Every row gives one point. Each copy is the shape, with its points in the same order, turned, moved and blurred by noise. Is it also mirrored, or only turned?
In the rows, 128 means zero.

Shape, 9 rows:
[[126 149 171]
 [ 89 126  93]
 [113 132 120]
 [147  74  92]
 [201  86 126]
 [149 164 132]
 [122  78 127]
 [191 188  85]
 [114  76 112]]
Copy 1:
[[154  92 113]
 [139 171 155]
 [134 142 139]
 [ 76 134 181]
 [ 50  83 147]
 [122 122  93]
 [113 116 185]
 [ 74 152  60]
 [112 132 191]]
Copy 1 is: only turned
Copy 2, 9 rows:
[[123 154 179]
 [176  96 143]
 [148 118 147]
 [123  80  92]
 [ 79 129  79]
 [137 166 138]
 [112  79 132]
 [164 199  83]
 [128  70 127]]
Copy 2 is: mirrored
Copy 3:
[[116  83 133]
 [177 147 104]
 [161 132 115]
 [124 188 104]
 [ 75 195 134]
 [136 110 169]
 [118 148  80]
 [156 157 221]
 [142 159  75]]
Copy 3 is: mirrored

Shape:
[[118  98 114 170]
 [129 150 164  98]
 [154 112  63 155]
 [ 76 132  96 166]
 [ 89 177 196 133]
 [126 133 124 116]
 [ 94 200 118 188]]
Copy 1:
[[ 98 148 135  90]
 [166 145 160 173]
 [118 112  85  88]
 [135 196 116  86]
 [152 203 167 184]
 [154 142 134 132]
 [112 214  82 156]]
Copy 1 is: only turned
Copy 2 (7 x 4):
[[113 164 101 136]
 [120 102 172 125]
 [115 124  60 171]
 [142 150  77  92]
 [162 126 193  91]
 [110 106 123 126]
 [213 124 104 110]]
Copy 2 is: only turned
Copy 3, 7 rows:
[[117 102  93 147]
 [146 132 179  97]
 [112 139 114 199]
 [ 82 135  91 115]
 [102 101 175  52]
 [127 139 145 128]
 [ 23 124 145 113]]
Copy 3 is: only turned

Shape, 11 rows:
[[ 98 138 115 121 118 127]
 [113 125 103 143 129 149]
 [119  86 173 105 158 155]
 [158 137 103  98 115 145]
 [117 127 108 120 131 156]
 [123 142 110 108 153 149]
 [110 135 129 203 126 159]
 [194  70 115  96 192  89]
 [102 113 102 112 117 161]
 [121 131 104 122 127 106]
 [119 108 134 160 127 111]]
Copy 1 (11 x 6):
[[146 133  96 120 149 128]
 [111 135 109 122 147 123]
 [135  81 136 158 176 162]
 [143 106  98 146  98 118]
 [122 113  99 124 142 126]
 [122 114  89 139 124 156]
 [ 86 147 148  85 158 121]
 [131 131 139 249 107 159]
 [123 105  83 135 157 110]
 [148 152  99 142 129 129]
 [131 150 146 139 160 118]]
Copy 1 is: only turned
Copy 2, 11 rows:
[[101 117 132 132 106 119]
 [114 113 137 113 125  96]
 [147 136 119  59  95 151]
 [157  80 134 137 121 124]
 [124 100 144 108 111 111]
 [119  92 154 108 121 137]
 [ 83 119 101  87 159  75]
 [212 152 165 112 165 174]
 [124 107 144 112  92  95]
 [123 126 138 147 129 127]
 [121 153 109 114 141 115]]
Copy 2 is: mirrored
Copy 3:
[[ 99 143 128 137 144 146]
 [124 156 151 142 133 121]
 [151 109  88 168 121 102]
 [127 137 132  92 156 109]
 [134 145 146 144 143 116]
 [123 114 149 133 143 115]
 [163 174 161 165 112 171]
 [117  82 120  88  57  62]
 [120 162 133 147 158 111]
 [ 93 142 141 114 121 141]
 [127 149 120 132  90 149]]
Copy 3 is: only turned
Copy 4 (11 x 6):
[[140 129 144 108 135 110]
 [129 143 107 133 135 113]
 [147 109 122 175  73  89]
 [171 100  93 118 135 136]
 [147 137 108 130 125 106]
 [173 143 121 143 130 120]
 [ 72 158 107 112 112 134]
 [159  74 133 231 134 157]
 [144 130 105 122 137  86]
 [140 117 146 129 154 124]
 [ 96 114 146 135 120 124]]
Copy 4 is: mirrored

Shape (13 x 8):
[[138  83  44 149 128 198 131  88]
 [152  96 134 137 151 178 122  88]
 [ 72 161 149  83 128 194 197 161]
 [209 114  64 138 140 157 125  96]
 [160  76 154 107  87 124 171 129]
 [127 124 110 174 130 170 136 166]
 [175  72  90 176 173 167 135 110]
 [ 56 188 129 138 135 140 157 159]
 [142 115 193 102 126 140 195 184]
 [118  93 122 100 156 130 149 162]
 [174  99 148 138 101 102 215 133]
 [118 141  71 160  89 172 111 129]
 [ 97  95 127 108 180 182 148 107]]
Copy 1:
[[104 212 188 159 163 157 166 141]
 [119 169 193 143 119 145  91 137]
 [ 52  45 198 120 123 138 137 120]
 [152 199 169 163 112 201 158 142]
 [104 133 130  83 109 169 103  90]
 [131 104 157 163 170 147 136 126]
 [141 192 164 195 125 156 114 112]
 [ 72  47 136 157 155 110 136 161]
 [108  47 144 102 101 162  92  76]
 [120 117 140 127 101 110 146  88]
 [ 93 120  97 118  99 206 106  72]
 [115 139 157 133 195 163 156 165]
 [ 81 141 194 147 102  95 115 110]]
Copy 1 is: only turned
Copy 2:
[[155  34 145 135 105 182 182 108]
 [181  86 112 108 131 180 133 112]
 [116 109 159 124 205 156 131 226]
 [193  83 145 143 117 126 159  65]
 [152 162  91 177 113 159 150 150]
 [107  74 111 112 147 122 133 122]
 [160  64 100 130 139 178 141  57]
 [ 65  98 166 117 167 121  91 185]
 [133 169  86 160 193 136 141 175]
 [109 140 140 127 168 164 151 124]
 [134 143  86 221 136 127 125 140]
 [120  53 153 104  93 114 155 140]
 [144  92 140 106 174 208 120 135]]
Copy 2 is: mirrored
Copy 3:
[[163 173  96 174 118 100  59  90]
 [133 135  82 172 128 147  98 126]
 [192  98 150 146  85 161 192  68]
 [108 143  66 125 140 122  48  86]
 [134 104 149 131 207 157 124 115]
 [129 127 159 141  83 131  90 122]
 [ 92 180  98 166 127 130  69 123]
 [174 103 160 101  58 122 169 138]
 [100  79 179 140 153 184 176 101]
 [108 105 132 157 136 107 148 120]
 [114 143 163  96 191 161 134 116]
 [181 123 132 127  94 106  63 116]
 [143 141  94 191 116 132 161 117]]
Copy 3 is: mirrored

Shape (14 x 9):
[[117 114  87 137  80  92 150 155  81]
 [143 147  89  78 151 152  39 126 120]
 [104 140 126 164 111  95  44 128  93]
 [120  72  85 157  76 128 110 114  63]
 [151 154 141 146 167  99 116 102 183]
 [119 106 152 121 106 126 118 141 135]
 [147 220 161 148  93 196 128 156 156]
 [ 77 123 106 165  53 107 146 130 137]
 [120 142 107 164 120 152 116  90 164]
 [118 156 143 170 115 152 136 143 155]
 [134 107 109  79 187 193 120  62 116]
 [ 44 145 180 161 104 139 150  89 119]
 [138 144 166 137  44 120  82  86  98]
 [178  58 153  70 132 157 166 184 128]]
Copy 1 (14 x 9):
[[116  95 137 180 101 138 148 130  90]
 [226 136 101  80 112  90 146 123 115]
 [136  83 119 108  91  84  96 153 155]
 [ 95  77 123 124  95 124 178 119  95]
 [135 198  83 119 132 140  83 157 159]
 [122 139 147 116 144 125  98 122  98]
 [181 143 191  84 172 184 115 207 149]
 [ 84 121 168 142  91 141 116 177  86]
 [128 180 123  87 106 140 136 181 129]
 [122 162 156 116 134 154 111 165 148]
 [159 205  79  86 167  90 197 122 100]
 [ 70 156 170 127 158  81 108 206 117]
 [116  65 106  75 149 132  98 194 100]
 [151 158 151 130 186 173 131  45  80]]
Copy 1 is: only turned
Copy 2, 14 rows:
[[ 82 107 145 100 194 166 167  84 165]
 [137 138 104 176 107 199  82  56 142]
 [ 56 119 114 111 130 219 114  91  97]
 [ 89 106 117  81 134 193 201  58 149]
 [ 91 165 155 146  89 126 103 147 129]
 [120 140  97 111 154 154 143 128 129]
 [142  89 134 148 155  85  88 103  46]
 [107 108 167  49 172 162 151 122 129]
 [129 122 160 104  90 142 126 109 116]
 [125 106 145 120 143 127 132 137  92]
 [160 110  80 151  52 131 129  85 191]
 [ 93  61  99  51 118 125 118 162 119]
 [ 78 141  82  62 137 141 121  56  82]
 [163 160  64 170 183 116 198 120 175]]
Copy 2 is: only turned
Copy 3, 14 rows:
[[114 112 145 136 115 185 162  93  64]
 [ 72 155  76 108 106 148 118 180 158]
 [112 147  85 157 184 175 135 128 128]
 [134 168 118  93 142 194 152 107  55]
 [169 102  97 150 104 111  81 116 167]
 [138 113 157 112 141 149 111 135 122]
 [170  97 156 125  98 164 196 151 223]
 [172 138 174 171 122 195 142 119  88]
 [185 160 118 141  97 150 126 133 146]
 [172 124 155 139 121 147 149 115 168]
 [142 168  89  69  77  74 125 182 115]
 [203 129 164 164 165 112 170 160 106]
 [176  99 102 117 170 208 144 175 114]
 [105  85 190  26  93 123 102 115 120]]
Copy 3 is: only turned
Copy 4 (14 x 9):
[[178  92 175 183 161 115 144 158 140]
 [ 93 124 148 108  73 157 202 116 151]
 [117 103 166 140 179 180 173  80 145]
 [181  88 122 157 182 133 182 143 182]
 [134 161 178  78 123 146  86  97 152]
 [127 148 146 129 160  89 140 117 148]
 [108 190 118 202  91 132  85  74 135]
 [182  82 129 161 175 101 103 100 124]
 [154 135 109 110 126 150 102  89 157]
 [141 169 127 148 145 131  93 100 129]
 [ 99 138  89  68  89 135 143 185 192]
 [ 98 112  96 145 207 121  70 122 138]
 [106  96 140 171 169 122 137  64 210]
 [145 205 158 131 124  40 163 185 165]]
Copy 4 is: mirrored

Shape (16 x 11):
[[115 102 139 158 154  99  86 101 151 122 164]
 [ 92 129 132 139 133 135  90 112 128 152 165]
 [119 109  97 127 122 172 136 138 124 140 161]
 [108 101 147  95 176  96 187 126 145  44  43]
 [141  92 126 169 110 158 103 140 113 152 150]
 [146 129 151 139  99 154  91 131 154 118 166]
 [103 173 147 162  98 163 125 136 121 128 147]
 [129 121 126 149 156 172 160  64 137 135 166]
 [179 112  75 100  94 152 101 115  42  81 135]
 [168 141 133 161 160 166 112  91   9  96 106]
 [154 174 140 170  94  54 126 130 149 111 127]
 [155 103 155 148  95  49 146 115  89 118 132]
 [147 165 121 147  92 173  93 134 130 100 128]
 [100 116 154 153  94 166 125  82 137 145 155]
 [120 105 124 170 103  88 109 138 147  51 167]
 [115 103 108 146 127  90 199  53 126 146  43]]
Copy 1:
[[140 143 171 138 180 122  76 160 139 132 139]
 [112 175 158 108 158 131  89 145 117 145 129]
 [ 90 163 139 150 139 149 124 104 110 161 102]
 [208 107  80 181  75 164 157 185 142  91 125]
 [ 87 172 162 145 149 100 123 100 147 152 137]
 [100 166 198 116 160 133 148 140 138 129 118]
 [102 205 128 101 167 123 162 141 124 134 121]
 [ 68 143 122 170 170 132 110 168  93 115 112]
 [127 144 157 138 100  65 147  62  81  92  72]
 [120 185 110 160 126  47 139  96  74  43 155]
 [165 112 132  82 187  85 176 158 157 144 134]
 [167 113 146 135 131  41 147 162 129 160 137]
 [107 180 152 101 158 125 171 105 139  98 101]
 [ 71 185 152 133 148 112 119 179 137 139 104]
 [189 154 175 155 182 109 140 142 163 141  87]
 [115  86  37 147 100  81 110 184 157 126 119]]
Copy 1 is: mirrored
Copy 2:
[[129 126 185 132 187 110 108 122 136  74 142]
 [143 143 162 109 177 123  84 123 125 130 129]
 [148 114 155 113 132 110 133 115 106 174 146]
 [112 118 203 137  46 162 202 148 108  52 131]
 [133 133 130  98 163  72 127 122 133 146 149]
 [141 157 155 104 191 101 146 161 134 147 135]
 [126 182 154 118 139 150 127 134 143 183 140]
 [151 135 153 123 154 157 145  69  90 133 127]
 [197  78  81 127 117 120 156 144 181 136 109]
 [151 142  82 115  95 122 140  72 191 111  55]
 [ 57 149 136 181 163 138 152 165 169 112 141]
 [ 99 148  91 181 132  97 152 157 136  81 153]
 [131 136 140  94 165 144 150 148 177 170 121]
 [143 171 123  72 171 143 128 112  94 142 152]
 [132 139 173 152 165 111 160 157 189  90 186]
 [ 70  99 108 123  96 189 162 103  75  72 147]]
Copy 2 is: only turned
Copy 3 (16 x 11):
[[155 141 136 122  67  93 154 102 123 141 144]
 [155 117 119 123 115 112 152  85 107 107 148]
 [120 105 150 157 159 114 144 125  86 120 157]
 [ 80 140 124 140  55 135 160 249 145  89  79]
 [129 132 160 120 150 107 104 103 108 133 159]
 [144  97 134 149 108 125  94  95 103 150 139]
 [129  88 135 125 146 158 129  88 128 123 106]
 [ 99  86 119 102 123 116 181 127  76 161 151]
 [ 58 125  99 194 168  60 100 125 151 129 151]
 [  9 147  97 100 149  79 115  96 137 118 109]
 [143 158 120 151  97 169 134 113 182 185 108]
 [141 188 105 128 135 105 127 154 168 173  98]
 [ 94  83 136 155 126 147  93  94 140 130 135]
 [150  75 121  94 138 118 130 114 113 144 143]
 [149 121 174 172  89  92 142 122 164 162  97]
 [ 97 148 103  67 128 147 186 222 174 141 159]]
Copy 3 is: mirrored
Copy 4 (16 x 11):
[[153 189 145 114 110 125 115 130 127  96 148]
 [118 152 130 110 119 116 136 154 134  98 172]
 [134 112 118 118 125 111 151 119 183 139 148]
 [144 149 101 179  76 183 162  89 118 126  15]
 [153 118 150  86  90 111 138 130 146 149 167]
 [121 157 184 128  89 106 142 134 158 135 161]
 [ 74 143 144  97 101 115 175 149 138 154 139]
 [119 161 105 108 106  74 169  77 152 107 141]
 [178  90 123 174  98  47 146 163 124 195 126]
 [184 130  96 120  71  70 222 152  75 181 133]
 [ 83 199 162 137 103 145 100 121  83 193 123]
 [133 159 118 124  54 110  76 123  79 170 113]
 [106 130 185 132 115 103 188 148 134 171 140]
 [ 90 127 146  87  89  84 146 120 135  95 140]
 [143 198 172 117 113 111 106 154 150 149  79]
 [115 108  87 120 107 125 127  36  52 133  65]]
Copy 4 is: only turned
